Rows are points. Any point is a mix of the corners, with weights that add up to 1. It lies inside the corners' shape when no weight is negative. Is each point inside? If not, which corners have a negative weight?
In the rows, 128 means zero.

Corners:
(1): [161 190 108]
(2): [ 93 181 149]
(3): [102  21 114]
(4): [132  80 176]
Points:
[103  64 155] -> outside (1)
[141 140 113] -> inside
[131 130 168] -> outside (3)
[106  98 152] -> outside (1)

Corners:
(1): [147 125 208 159 117  77 171  90 195 215 109 105]
(2): [134  73 127 196 109 106 186 161 146 162 113 100]
(3): [166 162 207 220 120  37 178  77 155 155 113 117]
(4): [ 78 108 123  73 105 106 123 225 117  93 116 143]
(5): [162 192 157 146  68 138 122  15 108 198 169 144]
(6): [ 97  95  69  82 177 138  93 175  79 123  83 137]
(7): [ 41 111 108  96 175 182 111 151 113  93 114 161]
(8): [142  45 143 107 131 121 150 138 138 105 110 126]
(9): [149 168 209 171  95 102 137  30  99 177 173  60]
(10): [ 85 100  54  40 172 105 187 132 126 108 140 127]
(11): [130 131  94  77 127 160 146 166 128  85  90 107]
(12): [106 134 127  67 187 180 158 171  55 112 139 186]
(13): [159 170 147 145 195 185  67 147 100 144 230 173]
Points:
[108 109  96 101 154 141 131 161 106 115 111 140] -> outside (1, 9)
[ 99 117 114  68 134 146 122 161  96  87  96 140] -> outside (1, 2, 10, 13)
[114  80 175 121 152 150 113 178 121 160 119 142] -> outside (3, 5, 10, 11)
[105 161  69  92 150 165 116 160  87 109 134 174] -> outside (1, 8, 9)
[126 121 145  83 162 123 147 159 112 109 119 131] -> outside (2, 5, 7)

Corners:
(1): [178  99  92 102  94 182  76  74 135 216  91 146 209 140 144 130 122  57
 209 134]
(2): [182 129  69  90  94 182  61 151 151 122 119  72 108 159 167 124 176 132
 180 147]
(3): [112 158 113 111 138  72  70  55 157 180  87  85 169 133  68 175 129 115
 108  81]
(4): [ 50  46 115 173 155 139 115  52  92 106  82 130 170 197 126  64 126 102
 196 195]
(5): [180 109 104 141 134 196 106 123  87 107 204 182 158 152 155 129 133 116
 183 106]
(6): [126  85  85 139 171 158 169 138 170 130 117 148  66 181  84  97 165  55
  78 105]
(7): [ 65  70 182  62 186 127 169  72 160  91 174 126 101  58 188  78  57 218
 141  81]
(8): [182 192 193 169  99 178 181  97  94  78 190  97 102  90 112 124  84 160
 144 113]
(9): [167 131 201 173  32 159 145 208  62  62 168 168 183 178 160 134 116  38
  91 191]
(10): [ 70 120 173  89  83 167  59  40 164 193 115 120 197 203  75 170  90  59
 163 138]
(11): [147  89 132  55  99 124  82 156  56 108  85 125  90  74 116 159 126 135
 163 181]
(12): [169  90 151  52  26 170 151 156  92 202 203 169 151  68  38  82 182 127
 192  98]
(13): [ 73  91 121  33 165 142 172  87  93 152 192  96 136  64 163 130 111 175
 112  88]
(14): [172 161 110  68  90 112 158 118  99 165 190 189  70 157 175  78  73 143
  88  82]
(15): [112 121 197 154 173 129 154 114  50 139  71 179  66  73 201  78 148 194
 158 108]
(16): [111 137 200 176  23 188 185 191 104  47 104 140 103  83  96 138  73 166
  51 106]
(17): [167  98 150 139 169 141 108  80  57 171 149 133 155 115  79 152 179 156
 112 189]
(18): [ 76  93  65 146 168  89 125 149 158 167  97  76  73 172 191 174 129 138
 172 150]
(19): [ 75 183  77 128  94  83 150 147 161 147 189 170  85 130 161 197 160  87
  48 148]
(20): [ 48 204  41  34 183  72 140 190 195 195 152  99  78 147 174 119 120 154
 103 133]
(21): [148 176 167 191  55 173  80 191 115  85 178 109  69 101 156 146  78  88
  84 125]
Points:
[119 122 120  92 130 133 127 112 114 151 158 128 120 121 150 128 123 128
 132 122] -> outside (16)
[127 148 161 118  79 157 130 125 110 132 163 151 139 118 149 113 107 121
 130 110] -> outside (6, 11, 17, 18)
[111 148 127 142 112 137 116 119 116 135 137 122 138 153 148 141 114 119
 125 144] -> outside (6, 7, 11, 12)
[ 88 112 127 133 138 146 115 127 137 118  97  94 111 138 163 147 121 127
 139 165] -> outside (3, 5, 12, 14)
[113 141 124 146 109 129 133 142 144 119 155 120 101 155 129 135 117 130
 107 125] -> outside (1, 11, 13, 15)
[120 122 133 106  99 144 127 131 111 141 118 111 119 128 124 118 115 112
 142 130] -> outside (5, 7, 17, 19)
[136 129 113 119 115 139 120 127 117 147 135 130 118 143 128 133 135 117
 128 132] -> outside (7)
[122 122 120 116 125 146 132 108 130 147 161 136 142 139 131 128 114 111
 127 117] -> outside (2, 11, 15)

Corners:
(1): [157  75  72 159 113 128  92 141 144 155 167 127 136 139 106 172 144 116
 144 121]
(2): [159 162 127 127  67 172 148 145 222 189 143 162 158 145 159 132 107 102
 128 161]
(3): [132 120 121 157  96  68 102 102 129 132 113 135 145  98 110  65 142 130
 111  94]
(4): [129  78  69 118 140  94 110  81 158 123 180  99  93 179 123 125 130 113
 129 146]
(5): [108 142  22 115  81 178  85 104 135 153 100 116 146 156 143  80  93 130
 114 164]
(6): [106  98  66 129  97 133  41 148  92 189 112 115 152 210 146  84 114 149
  88  94]
(7): [129  54 102 140 124 159  90 157  91 171 158  79 140 182 130 188 164  97
 216 122]
(8): [156 111  26   7 198  95 143 116  92 135 116 108 192  96 135 174 151 117
 122  99]
(9): [131 139 100 129 163 130 107 122 195 158  89 144 163 155 124 127 145  56
 199 153]
(10): [155 102 136 108 169  48 115 125 144  87  85 118  98 134 115  88  71  91
  87 131]
(11): [ 69  49 144  90 188  87  87 159  95  65 160  96 128 160 155  49 169 160
 100 114]
(12): [ 77  34  82 138 148 132 103 130  52 126 117 126 127 185 145  42 113 167
  98 137]
(13): [188 133 167 148 104  79 136  74 212  70 120 153 124 118 120 128 135 130
  72 142]
(14): [109 131  67 115 160  84 150 181 109  94 120 156 129 200 195  97 155  85
 150 155]
(15): [133 119 131 181 133 176 148 147 173 159 206 152 113 136 220 177 140 139
 198 130]
(16): [172 142 103 172 173 108 178 124 178 119 151 127  99 132 161 106 177 133
  82 152]
(17): [186 140 101 130 105 148  96 161 125 134 132 146 162 147 160  60  87 147
 146 126]
(18): [185 118 107 100  67 118  82 124 169 185  63 178  97 190  72 139 134 158
  80 169]
(19): [157 140  42 123  94 211 197 102 218 124 109 194  57 128 148 121  80 119
  63 115]
(20): [122 132  99 134 104 111 135  84 107 133 148 149 142 121  55 179 156  91
 122 101]
(21): [148  95 136 154  40  89  79 107 163 124 124  97 158 163  56 105 118 202
 106 110]
Points:
[120  90  89 133 130 125 129 122 137 117 152 124 118 152 143 116 122 140
  97 124] -> outside (3, 7, 9, 17, 18)
[142 124  91 124 149 132 105 138 130 157 157 115 157 130 147 131 136  99
 162 119] -> outside (12, 13, 14, 18, 19, 21)
[127 109  97 126 124 120 114 121 137 129 138 129 131 149 129 117 135 123
 123 129] -> inside
[143 104 110 137 117 132 117 130 146 142 142 126 133 152 138 139 138 118
 144 131] -> inside

Corners:
(1): [147 113  90  95 144 200 152  94 166  96 129 179  78 183 136 185  50 128
 151 198]
(2): [ 88 171  31  80 118 131 101  61  84  72 160 133 133  94 198 129 174  89
 100 160]
(3): [107  90  45 161 109  89 138  42 147 148  74  92  96 185 131 171 113 100
 129 123]
(4): [145  87 137 142 147  84  91  87 147 144 166 157 139 130 161 158 135 207
 103 207]
(5): [102 134 187 132 133 164  88 173 155  49  94 127  99 102 191 137 102 136
 146 148]
(6): [ 72 158 181 103 174  73 140 178  50 115 106 138  37  41 170 136 168 186
 109  78]
(7): [121 135  68 171  86 126  89  92  95 169 172 141 143  47 131 114 137  98
  71 211]
(8): [194  94  88 129 194 185  86  77 120 151 145  69 107  48 142 118 116 135
 181 133]
(9): [ 78 125  99 118  85 149 116 130 141 125 121 217 152 207 174 119 181 107
  78 158]
(10): [167 158  46 151 195 145  78 109 101 177 130  70  64 128 203 216  87 123
  58 103]
(11): [118  72 113 107 134  86 108 136 103 127 145 111 157 135  84 197  86 194
 147 134]
(12): [146 144  71 176 130 152 142  97  83 135 104  72 179  48 141 133 168 203
 147 139]
(13): [149 100 114 143 156 109 132 169 155  56  86 168  68 121 103 119 162  95
 124 157]
(14): [ 68 119  95 179 160 105  65  64 156 158 161 195  91  84  85 139 123 156
  75 143]
(15): [142 147 160 116  85 109  61  76 198  91 112 171 187 190 110 104  84 226
 107 159]
(16): [ 59 116  77 100 185  82 175 135  61 145 146 101 155 177  80 167  78  58
 187 132]
(17): [170  35 171  69 207 169 128 122  62  53  62  57  62 173  76 202 107  37
 199 160]
(18): [ 87 182 114 185  77 112  89 150  46  40 115 206  71  57 184 108 185 145
 175  98]
(19): [ 80 156 110  86 103 155  70 154  83 166 119 161 144  79 139 161 160 144
 178 182]
(20): [145 148 133 122 116  69 137 107 153 131  86 138 138  90 163 174 156 131
 112  98]
(21): [162  54  48 131 208 139  94 129  24 187  56  92  74  65 114 182  76  81
 100 192]
Points:
[126  97  95 146 140 117  84 121 113 137 112 143 113 125 120 150 119 105
 117 158] -> outside (1, 2, 6, 12)
[142 127 113 132 136 146  98 115 126 109 110 139 123 105 151 151 136 158
 130 151] -> outside (3, 6, 7, 16)
[127 115 124 136 143 126 102 119 121 121 114 136 101 104 138 151 126 156
 122 144] -> outside (2, 16)
[122 124  92 129 135 140  99 113 115 123 118 133 118 117 136 157 115 123
 132 153] -> outside (4, 6)
[126 117  92 125 135 120 100  97 129 128 128 146 121 141 127 155 112 126
 123 156] -> outside (5, 6, 12)

Corners:
(1): [118 103 152 143 102 133 174 173 173 164 228 118 103 125 249  50 133 174
  97  98]
(2): [118 167 119 141 113 155 128 163 138 155 135 118 194 170 136 144 158 111
 161  77]
(3): [145 153 128 115 101 106  64 151 133 125 109 143 156 129 118 120 182 180
 128 116]
(4): [139  77 177 117 167 102 208 205 184 183 155 141  92 134 153  73 127 156
 133  90]
(5): [152 175 132 108  71 121  98 135 114 123 110 167 136 173 119 166 117  76
 144 124]
(6): [144  84 145 123 134 117 160 183 119 197 202 158 162 104 226  54 112 189
 171 132]
(7): [132 138 177 133 188  22 190 143 237 192 159 163 138 140 156 144  73 148
  78 150]
(8): [116 128 188 133 166  63 213 178 123 178 206 120 124 104 234  54  98 180
 113  85]
(9): [ 85 163 114  66 141  84 143  94 127  80 127 156 115 183 127 157 109 100
 160 140]
(10): [143 101 134  89 109 140 116 164  99 189  98 104 138  81 198 105 154 186
 149 117]
(11): [149 189 129 159 191  75 226 136 173 194 166 179  69 137 122 123  99 127
 125 139]
(12): [151 137 100 151 121 148 108 111 124  86 129 132 122 162  82 179  80 108
 162 124]
(13): [176 115 105 100 129 213  96  96  76  82  86 157 140 170 136 182 116 100
 124 107]
(14): [169 119 151  97 110 148 143 132 143 150 196  94 113 102 151  84 175 133
 129  91]
(15): [115  96 165 174 138  63 109 124 169 142 160 128 118 205 139 159 154 105
 141 142]
(16): [117 158 136 156  92 144 115 128  86  99 105 203 158 165  63 222 133 114
 137 162]
(17): [120 132 107  95 121 101 113 105 123 148 109 187 136 100  84  87 115 108
 118 108]
(18): [138 178 166 141 123 161 130 122 145 116  74 150 146 118 120  91 192 103
 174 117]
(19): [122 133  89 126  92 111 109 145  99  84  86 162 146  87  97 161 162  99
 163 142]
(20): [100 128 121 109 164  85 120 139 161 121 142 117 132 206  76 146 105  44
 146 221]
(21): [169 131 106 164  51 174 144 119  61  84  92 104 161 193 115  99 151 109
 103 157]
Points:
[143 139 145 133 131 126 175 130 148 151 152 129 109 147 162  95 124 126
 116  97] -> outside (3, 6, 16, 19, 20)
[142 129 140 124 123 123 141 139 141 144 158 132 123 136 149 112 142 132
 130 116] -> inside
[107 116 138 127 152  65 144 140 172 139 169 141  95 137 131 131 115 129
 128 141] -> outside (2, 5, 6, 13, 18, 21)
[140 118 124 135 130 129 149 158 120 148 138 152 141 129 146 123 109 149
 128 126] -> outside (5, 9, 14, 15, 18)
[132 130 120 136 103 123 130 144  85 113 136 132 132 152 157 131 125 138
 138 144] -> outside (2, 4, 7, 14, 17, 18)
[150 129 131 129 110 129 122 130 141 144 147 119 135 153 129 131 138 121
 114 132] -> outside (4, 6, 8, 9, 18, 19)
[129 135 131 129 126 115 140 141 132 135 128 150 133 142 136 126 127 125
 135 130] -> outside (14)
[131 142 129 123 125 123 125 132 138 134 125 153 137 140 121 135 137 114
 144 122] -> outside (8, 21)
[129 131 137 126 106  87 133 139 123 152 149 157 134 124 152 119 134 153
 117 136] -> outside (2, 4, 12, 13, 18, 20)

Corners:
(1): [129 145 147 119  99 158 153 167 146 133 112 205 142 121 136 153 129 129
 145 145]
(2): [144  95 133 113 106 116 135 107 133 132 155  63 104 143 147 161 100 121
 168 115]
(3): [135  79  84 143 110 120  88 111 178 108 163 105 178 121 183 133 109 157
  27 176]
(4): [168 111  96  99 146 155 115 126 143 133 100 117 159 166 118  73 111  98
 132 109]
(5): [100 143 106  82  88  72 140 175 114 125 163  77 152 157 119 128  53  14
 121 160]
(6): [166  95 118 184  99 132 117 103 168 132 129 112  88 120  67 119 176 136
 106 100]
(7): [165 108 100 120 104 159 118 153 140 147 146 113 142 142 124 138  86  60
 122  97]
(8): [158 141  79 175 116 157 106 105 154  86 112 171  99 127 158 165 140 163
 191 124]
(9): [ 83 140  74 101 101 161 153 134 101 162 190 142 193 110 178 127 126 172
 109 142]
(10): [116 145  84  95 112  89 142 111 106 150 160 100 180  93 177  98 125  54
 168 112]
(11): [130  90 155 139 159 159 100 100 105 106 222  44 118 133 121 150 117 147
  42 221]
(12): [168 193 129 123  96 148 162  90 109 103 108 179 100 127 163 181  89 143
 155 153]
(13): [120  80 137 148  96 143 126 164 159 142 160 121  84 166 124 125 114 144
  66 119]
(14): [129 119 151 153  86 117  96  87   7 128 163  64  92  90 117  73 110 147
 137 152]
(15): [162 149 133 124  96 100  99 103 177 145 172 145 158 115 123 143 111 117
 146  98]
(16): [ 37 184 121 158 129 143 175  97 101 114 115 172 134  94 105 145  88 141
 148 124]
(17): [ 69 151 154 144  73 158 121  86 120  75 149 109 146 111 119 153 115 104
 165 134]
(18): [144 111  94 117  87 142 139 111  93 105 146 178 122 113 142 116 142 123
 196  73]
(19): [180 128  93 133 137 144 156 104  99 117 158 115 138 139 158  78 104 126
 176 172]
(20): [ 89 199 128 112 113 135 148 167  89  94 115 135 147  83 114 144  95  91
 150 103]
(21): [108  98 134  84 110 153 119 138 179 153 169 119 139 105 107  93 130  94
 114 133]
Points:
[121 154 117 124 115 143 134 117 113 113 140 145 144 109 144 127 114 133
 141 137] -> outside (2, 5, 6, 7)
[141 123 114 140 109 137 132 115 127 123 145 124 123 124 123 119 124 125
 137 127] -> inside
[134 127 122 128 110 137 128 119 127 120 141 127 128 126 130 128 113 115
 136 129] -> outside (9)
[124 127 109 121 111 136 134 123 134 126 150 127 142 123 139 131 113 113
 133 128] -> outside (14)
[123 129 120 129 104 139 130 119 127 120 147 121 135 122 133 133 116 120
 138 131] -> inside
[133 125 125 134 111 102 112 112 144 126 161  97 141 133 127 129 105 105
 124 145] -> outside (7, 9, 12, 18, 20, 21)
[142 121 118 118 106 137 119 141 106 114 159 102 138 148 131 123  99 100
 149 136] -> outside (3, 6, 10, 12, 16, 21)
[145 129 110 117  99 125 124 124 137 132 146 124 143 126 137 121 114 105
 140 120] -> outside (11, 16)
[124 137  98 120 124 153 130 121 134 116 145 138 164 114 152 128 119 125
 156 128] -> outside (5, 6, 12, 13, 14)

Corners:
(1): [127 108 163 132 139 130 135 123 146 155 126 118 134  86 115 206 121 134
 168 175]
(2): [117 143 162  99 130 178 144 162 137 148 158 153 122  92 127 140  94 136
 158  84]
(3): [128 137 122 160 156  95 141 149 133 160 115 159 137  94 123 114 132  99
  97 161]
(4): [163 111 121 138 109 142  92 132  30  92 126 156 141 131 144 109 136 114
  95 132]
(5): [121  98  97 159 124 129 121 173 110 145  93 130 125 104 103 101 141 119
 117 163]
(6): [132  91  36 112 152 141 219 123 101 161 139 103 158 200 107  87 194 143
 146 173]
(7): [127 164 171 245 122 223 142 145 145 155 144 109 101  83 129 120  86 140
 130 178]
(8): [133 110  94  95 139 131 117 137  90 117 156  44 139 149 141 121  98 160
 130 157]
(9): [141 173 134 158 122 130 102 139 135 156 121 148 136  99 128 138 155  90
 131 161]
(10): [135 138 138 134 183 152 115 166  70 141 127 159 133 144 134 118 136 132
 127  90]
(11): [166 106  81  77 163 107  89 132 133 172 176 130 132 236 100  84  87 222
  95 133]
(12): [188 106 110  85 155 131  94 126 130  58 169  19 121 192 113 188 145 104
 139 124]
(13): [110 129 153 174 121 149 108 155 117 114 115 114 157 143 134 151  99 101
 183 168]
(14): [110 108 145  95 141 119 137 158 100 157  94 123 123 121 132 100 134 129
 110  48]
(15): [175 130 170 141 145  84  86 151 154 115 171 156  92  95 150 123 119 165
  94  98]
(16): [129 127 158 106 146 105 101 128 130 159 158 155 141  81 103 117 152 108
 118 148]
(17): [137 117 151  86 146 117 101 178 154 122 144  82 110 181 137 181 135 149
 113 114]
(18): [195  92 131 116 141 114 100 166  89 140 164  89 147 155 142  96 151 114
 113 131]
(19): [138 145 139 111 138 167  79 141 117  91 144 146 141  70 242 134 143  73
 154 136]
(20): [133 127 172  93 111  95  97 167 146 155 146 136   7 131 122 155 110 143
 114 111]
(21): [116 103 128 211 160  94 114 149 100 156 145 131 120 125 121 133 103 144
 121 124]
Points:
[130 128 140 137 141 132 118 149 123 145 139 138 120 119 130 128 118 140
 125 128] -> outside (12, 18)
[140 112 119 115 144 126 113 149 109 129 134 116 143 143 129 129 137 130
 131 127] -> outside (3, 7, 20)
[121 123 135 112 135 116 125 139 141 149 135 131 115 108 123 142 120 129
 143 128] -> outside (4, 7, 10, 17, 18)
[130 121 113 117 155 108 121 139 136 130 138 103 124 171 144 155 132 137
 145 141] -> outside (2, 4, 5, 7, 16, 18)

Corners:
(1): [103 131 131 142 124 150 154 155 124 199 159 165  60 179 160  76 107 121
 106 112]
(2): [116 156  67 132 132 137 171 113  89 123 171 103  74 197 227 123 133 105
 108  88]
(3): [ 76 125 114  74 140 172  40 153 155  48 161 111 176 249  40 155 114 109
 119 111]
(4): [ 64 189 119 182 130 132 154 112 119 161 170 128  99 123 151  76 132 143
 149 103]
(5): [144  86 108 103 144 152 119 222 183  74 130  51 179 126  94 192 127 123
 130 152]
(6): [100 108 137 134 162 100 192  67 129 183  99 126  91 152 156 164 136  85
 180 129]
(7): [123 108 103  70 146 167  81 196 173  55 135  90 138 158  78  93  47 142
 123 152]
(8): [136 121 149 138 119 112 173  76 124 161 109 113 131 140 119 164  81 124
 102 108]
(9): [126  92  66 146 128 130 189  72 133 154 113 126 139  83 169 141 115 104
  92 139]
(10): [ 92  97 109  90 169 119  68 211 133 102 105 146 179 172 102 119 137 136
 102 134]
(11): [138 122 117 112 116 142 104 228 178  52  92 147 139 152  64 107 140 138
 139 138]
(12): [ 89 155 109 182  86 172 137 165 140 107 159 166  86 158 156 111  89 130
  77 169]
(13): [146 128 129  81 170  78  87 183 167  69 175 102 165 146 114 131 171 116
  69 141]
(14): [107  89 137 112  91  62 151  68 104 110 153 154  90  80 139 177 128  81
 184  90]
(15): [ 96 159  75 138 148 180 164 154  56 106 166 181  90 120 145  88  89 124
 123 132]
(16): [115 115 102 137 125 139 135  50  95 171 104 161  44 156  99 155  75 141
 133 116]
(17): [148 138 157  96 151 159  38 194 144  81  85 119 152 152  79 132 108  93
 142 131]
(18): [ 73  98 163 100 137 139 100 214 161  52 106 111 125 155  90 122 159 155
 105 128]
(19): [ 92 127 113 106  97 139 148  84 101 178 144 132  85 146 132 118 138 147
 174 154]
(20): [139  86 154 165 169 141 161  39 127 144 120 154 112 130 163 139  82 155
 135 137]
(21): [109 102 132 192 107 127 145  97  89 137 143 124  61 119 107 102 101 127
 129 170]
Points:
[122 121 132 135 138 133 147 121 143 130 118 135 111 121 125 138 102 122
 136 126] -> outside (2, 3, 10, 19, 21)
[121 130 125 135 123 136 140 142 129 116 135 125 112 126 132 117 114 128
 125 133] -> outside (3, 6, 10, 16)
[106 126 112 123 125 137 141 125 110 124 141 141 104 137 129 124 115 124
 137 130] -> inside
[137  94 127 115 153 117 130  73 128 133 123 115 125 143 130 161 106 119
 139 134] -> outside (1, 4, 11, 12, 15, 18)
[116 112 111 124 137 142 134 149 123 107 131 134 106 137 132 124 113 124
 122 142] -> outside (3, 4, 8)
[119 120 118 127 133 133 131 134 132 108 126 128 123 141 119 132 116 126
 125 133] -> outside (1)
[112 116 122 131 133 128 129 137 127 120 128 129 116 146 117 125 117 125
 123 136] -> inside
[116 122 125 118 136 137 116 155 135 106 130 123 128 146 120 128 122 120
 126 131] -> outside (16)
[121 108 108 125 125 130 148 109 121 136 119 140 117 134 137 158 115 106
 135 121] -> outside (4, 7, 13, 18, 21)
